Each wall is flat, endless, passes through zero and stands at right angles to its row. A trip goes straight from one point to another. Which walls does it cross, in order?

Walls:
(1): [-46  45]
(2): [-20  21]
(3): [ 4 24]
(4): [-47   3]
(5): [82 49]
(6): [17 44]
(7): [-42 -19]
(8): [ 57 -11]
Trips:
[ 76 -24] to [  5 -80] => 6, 5, 7
[-47  27] to [25 60] => 5, 7, 4, 8

Walls:
(1): [-38 -17 -13  23  44  37  76 -31   1 -50  42]
(2): [-12   4 -13  44  27   2   0  -3  47  13  25]
(3): [-34 -15  -5  41  11 -36 -12 -29  26  20 -85]
(4): [-27  44 -55 -10 -18 -44   1 -42   2 -15  13]
(5): [ 15  42 -51  10  53  10  40 -25 -30  17  24]
(6): [-19   8  30   1 -13 -28 -70 -25  57  56  28]
(7): [-18 -10 -61 -39 -15  15 -11   6  46  86  -3]
(8): [-42   3  14 -41  26 -29  22  41 -18  39  62]
(9): [ 22  13  34  62   2  12 -45 -49 -38  20 -64]
(10): [ 46 -33  83   3   0   1 -27 -29 -25 113  27]
(11): [-23 -45  -6 -27 -22   5  32 -43  31 -13   3]
Trips:
[-42  25   6  44  34  29  45  -3  58 -33 -12] to [ 25 -52  15 -35  50  -3 -30 -30  -4  82  28] => 4, 6, 7, 8, 10, 9, 1, 3
[ -6 -73  -7 -36 -24   0  66  22  17  28 -12] to [  41 -121  -10  -55  -17  -27   -2   68    9   17   10] => 3, 1

Walls:
(1): [ -1  32  23  57 -11 -40  -5  -8 -67 -40  15  26 -11 -25  47   7 -16  -4
  21   3  34  -3  37  26  34 -60 -11  72  -5  34 -13 -27]
(2): [  2  63  -5 -30 -22  19  -1  23 -53  53  54 -45 -43  -4 -70  30 -54  21
 -11 -15 -11  27  42 -18  34  -8   1  52 -26 -27  -4 -20]
(3): [-29 -73  12 -18  42  25 -15 -80  46   6 -19 -46 -15  -5  25   9 -50  24
  10  -3  -7   1 -25  17  51  23 -54  25 -18 -47 -23 -37]
(4): [ 83   3 -30  48 -47  11 -58  49   4  64  32 -36   9   9  59 -75  -3  36
  26  -2  34 -27 -24  14 -63  41  42  -9 -60  27  81  -1]
(5): [ 29 -53 -15 -40   3  12   5  -8   6 -21 -13  21  37  38 -45 -28  27  33
   5 -36 -33 -21   1  -3 -34  13  -5 -30 -11  26   0   4]
(6): [ 48 -51  16   6 -37 -18  52  63  20   7  29 -84   9 -24 -29 -18  74  27
 -32  21  -2 -42 -17 -15   0 -23 -97  29 -12  57  22  69]
(7): [ 22 -31 -64  -8 -31 -68   7  13 -19   0  -1 -15  47  68  22  11 -23  -7
  -8 -21   3  18  57 -17  60 -16  34 -15 -34  -2  49   7]
(8): [ -30   50   12   53   -4   26  -23   -6   22   -3  -52   36   64   59
   -3   38  -71    8  -60   56   13   -3   27   -6    2 -107   33  -10
   22  -21    0  -35]
(9): [  8  10  21  15  -3  -3  15  15  -3   0 -18  11  54   9 -22   3  37 -14
 -25  10  37  37  15  34 -33  37  52 -32  80 -24  10 -78]
Trips:
[ 53  24 -16   2 -15   3   9  19  25  13   5 -22  -4 -46   9 -48  25  -2
  31   8 -16  27  12  56  33   3 -41 -70  13 -30 -32  -6] to [-17 -78  53 -14  -6  -6 -29  -8  23  46  16 -66 -88 -13 -51  22  36 -22
  47  40 -76 -49   0   9 -36  -7 111   2 -41 -12  28 -69] => 2, 5, 6
[-55 -20 -21 -34 -54 -41 -49  15   3  32  33  -3 -27 -14 -23 -47  31  26
  27 -25  31   1  14 -47 -21  24  13 -41 -17 -18   3  36] to [ 47  15  15  -2  24   8 -37 -29   7   7 -20  -7 -29  15  38  67  37 -68
  19 -41  38  39 -31  33  34 -24   7 -25 -42  52   7  10] => 2, 6, 5, 1, 3
[ 76  11 -29 -17   5  23 -12 -29 -13 -28 -49  49  -2  65 -36  -1  54 -39
  48  -3  18  59  28 -19  31 -10  31  30 -56  46  -7  22] to [ 23  33  -9   8  24 -40 -61 -31  18  -7  28  -5 -32  32  37  14  15 -15
   1  -9  59  -4   0  17  20  59  66  -5 -27  53  74  17] => 4, 5, 9
[ -6  -1  31   6  29  -9  44   9 -28  17  -7  59  45   4 -11  20 -45  35
 -28  23 -12  29  19   8 -11 -13  83   2  16 -13 -34 -23] to [-21  26 -32  11 -19 -33 -69 -22 -25  -9  -9  54  35 -38   3  -7  -9  51
 -19  26 -13  63 -36   8  47 -59  13  36 -17  11  -8   2] => 9
[ 12  -3 -13  58  62   2 -25 -41  26 -53  29 -31  24 -38 -40  -6   0  34
 -18 -20  25 -55 -56  18 -16   1  17  18   5 -15  -1 -20] to [ -4   2   5  12 -72 -50 -10   5   5   4   1 -54  25  34  64  14  17 -18
  -6  42  -6 -14  -7   1  21   9  43  11 -50 -22  19 -55] => 5, 7, 6

Walls:
(1): [-41  33  17  -1 -17 -48  39  33   3  62  29  -9  54 -33  30   6 -69   9
 -28  86  22   3  25  42  22 -98  44 -30 -44  16   1 -34  48  -6  47 -37
  28 -31  -3 -74 -17 -67 -62 -38 -45  56  39  46]
(2): [ 65  25 -37 -28  10 -51 -51 -28  17   0  38  -4  14  56  45 -72 -17 -12
 -65  22 -14 -32 -40 -26 -58  96   8 -15 -35  63  -1 -24  29  31 -49   8
 -41  -1 -24   4  42  -8  55 -13 -16 -35  35  73]
(3): [ 25  27  54  -5 -68  41 -44  56 -26 -81  14  -9 -15  42 -34  44  34 -13
 -12  46 -28   3  34   4 -19  -8  31  54 -16  12 -60  26  50 -26 -15  39
   9  31  44  53 -28  17 -10 -49 -28 -11 -20 -51]
(4): [-68 -65  18 -47 -24  26  13 -13  49  11  42 -23 -41 -44   7  62  18  23
 -56   5   4   2  20 -30  27  21 -44 -27  20 -27 -15   5  98  68 -16 -15
  29  24 -83 -27  13  10 -52   5  21 -33   7 -17]
(5): [-59   3 -38  47  -6 -26 -27 -38 -22  73 -35   4   1  -5   9 -21  14  16
 -44  13  -5  10   8 -38 -18 -63 120   6 -16 -41  23  18  28   2  38   7
  44 -49  28  36   8 -33   0   6   9   8 -24 -11]
(6): [  53  -19  -37    5  -35  -51   75  -19  -56   18  -16 -101   -3  -21
   13  -46    0   15   37  -22    0   14   13  -16   27   -1   35    2
   29   31   20   10  -29   30  -35   14   50   30  -24   51    6    1
  -52   -4    8    4   13  -14]
(7): [-52  -4 -24 -34  -7  18  44   5  28 -19  33  17  19  50  53 -52 -28 -33
 -56  41  20   7  29 -28  26   5  32  22 -16  32  38 -23 106  -7  34  -8
  31 -21  55 -46 -13 -20 -32 -47  50   2  71  14]
(8): [ -6  -9   1  -5  42 -15  31  23  34  18  -7  39 -48  24  21  18 -19 -76
 -32  20  27  86 -40   9  -4 -10 -26 -14   9 -51  -7  10  31 -58  10  -2
  41  21  -1 -29  29 -22  22 -57 -37 -40  -1  -2]
(9): [ 31  40  -3  -5 -35 -66  25 -21   2 -45 -30 -45  45 -10 -35  48 -19 -14
 -33  45  14 -42 -37  18 -34  39   5  -6 -16  21 -19 -50  51  31   4  -6
 -11 -10   3  15  -9 -46  14 -33 -15  21 -75  28]
(10): [ 35  26  10  -6 -28  20 -44   0 -55  34 -16   9  25  54  21  23 -11 -36
  12   3   5 -64   7   7 -46 -16 113 -42  12  70  62  12  18 -38 -21 -34
 -27   6 -17 -12 -16   8  -8  16  53   1  34  19]
Trips:
[ -31   29   57   -2   12   -3   14    2   14    2   23  -20   -1  -62
   79   45  -12  -34   18   42   17 -110    8  -16   60   -4   16   18
   21  -53   18  -56   21   -9  -22   29  -21  -59  -37   51   14    2
  -28  -12    0   32   32   27] to [ -24 -121   10   16   38  105    5  -12  -22  -22    4   27   -6   16
  -27    1   46  -30  -37   54  -19   37   16   54  101  -13   39   23
   21  -41  -39   15  -51  -39   17    4   19  -34  -24   -2   22    9
    9   12  -42   13   66  -18] => 9, 10, 3, 8, 1
[  -1   25  -32  -27   45  -23   40   22  -40   10   55   11   15    7
   -4    8  -39  -21   20    4  -28   16   10   50  -24  -27  -11   16
 -106   48    5   14    5   68   19   -3  -24   17   35   12   -3    9
   21   19   -9  -35  -34   43] to [-19  -6  20 -62 -61 -19   3  23  12  -6   5   0 -18 -21 -10 -37   5  45
  16  55   9 -39 -39   2 -34  33  47 -19  38  22  79  -9  27 -32   7 -18
 -20 -28 -36   2 -10   9   5  -3 -26   5 -62 -11] => 10, 3, 5, 6, 4

Walls:
(1): [-61 -50 -17 -67 -33 -44  -2 -50 -13 -43  -2  -6  59 -10   8  35   5 -37
 -31 -15 -10 -31 -18 -23  14 -18 -11  36 -30 -59 -40  50 -15 -13  13 -57
 -30 -30  20  45  -5 -16   5   4  10  81 -46  28]
(2): [-15  29  10  -3  10  30  -3  20 -36  10 -35  23   4 -26  42   4  -1 -20
 -24  19  -1 -28  56   2 -40  40  29 -19 -47   8 -36  -6  57 -42  36 -56
 -61  17   4  -8 -11  51  -6 -10  47  13 -10 -14]
(3): [-15 -10  -1  31  15  -7 -13  60 -36 -12 -10 -26 -42 -17  -3  -8 -36 -29
   9 -44 -15  23 -23  37  21   4 -23  34  30   4 -29 -18  33  34   4  16
 -11 -22   3   1  35   2  -6  -2  35   7  -3 -72]
(4): [ 45  16 -30  -7   0  37  42 -10 -17  17 -39  20  44  11 -22 -21 -12  20
   4  27 -84 -24 -44 -68 -23  24  12  -8   4 -24   5  28  -1 -40 -25 -31
  15  23 -66 -16  80   4   7  12 -16  15   9  14]
(5): [ 45 -15  24 -25 -29  32 -12   8 -44 -53  -2   4  20 -23  37  -1  12  55
  14  -6 -10 -34  10  -6  27  15 -21  22 -36  20 -72  -1  28 -12  -8 -20
  16 -12   9  18   2 -44  63   1  45 -22 -59  -7]
(6): [ 21  47 -34  39 -25  21   9  12  22 -36 -25 -21  14 -30  20  12  40  52
  26  68  40  10 -31  -3  -9 -10  14 -28  71  -3  13 -40  30 -11   3  35
  13  25  22 -13  22   3  -2 -26  16 -22   0  39]
(7): [-18  10  19 -24  25  60  19  11  30  21  28   9 -46 -58  46 -33 -68  26
  18 -27  37  34 -29   1 -50  -7 -34 -55 -47  48  42  -8  12 -11 100 -42
  30  -2  33 -27  34 -56   0  63  10 -50  -6  -7]
Trips:
[ 47   5 -41  -4 -59 -87  15  10  29   9   2  15 -17   9   5  30 -23  20
  16  23   1  -9  55 -41  42 -33 -94  35  -7  31 -17   8  20 -21  -6  14
  20   4  -7   0 -35  51  42 -38 -13   7 -13  -5] to [-24  22  -2  50 -45  -6 -26 -37 -25 -32  29  32 -36   1  24  40 -39  15
  33  12  43  13  36  78  14  52 -43 -46  -3 -16  17  23  -5  14  35  -6
  19 -10 -51  13  25  -3 -15  30 -50 -30  11   0] => 1, 7, 5, 3
[ 15 -35  17  -4 -52  49  16  -3  14  -7 -22  27  36  17  13 -13 -32  29
  42 -12 -29 -23 -50 -19 -29   9 -42  27 -26 -41 -51 -30 -19 -12  23   1
  10 -18  -7  31 -26 -29  15 -26  23 -28  -9  -9] to [ 42 -25  24 -39 -34 -23  25  -5 -15  33  -4 -15 -45   7 -19  27 -15 -23
  33  20  24  -2  28 -37   3  43 -67  31  24   0 -38  12 -55   2   5  20
  49  28  21  43 -25  37  23  11 -40 -21  17  13] => 7, 4, 1
[ 16 -17  47  36  21  46   1 -22 -22  32 -12  21  33 -21   1  -4 -15  28
 -26  11 -57  25  37 -23 -40 -38  40   1   2  -5  -1 -24  33  25 -82   4
   9 -53   8   8  14 -20 -10  -2  46  -1   8 -11] to [-42 -26  -8 -74  28 -30 -72  40 -14  38  32 -46  36  59  56 -13  10 -26
 -10 -27 -21 -29 -33 -15 -25 -23  30  16  32 -11  17   9   3 -34  -4  72
 -11 -12  23 -25  29  51 -35  23  36  -5  26  -8] => 5, 1, 4, 2
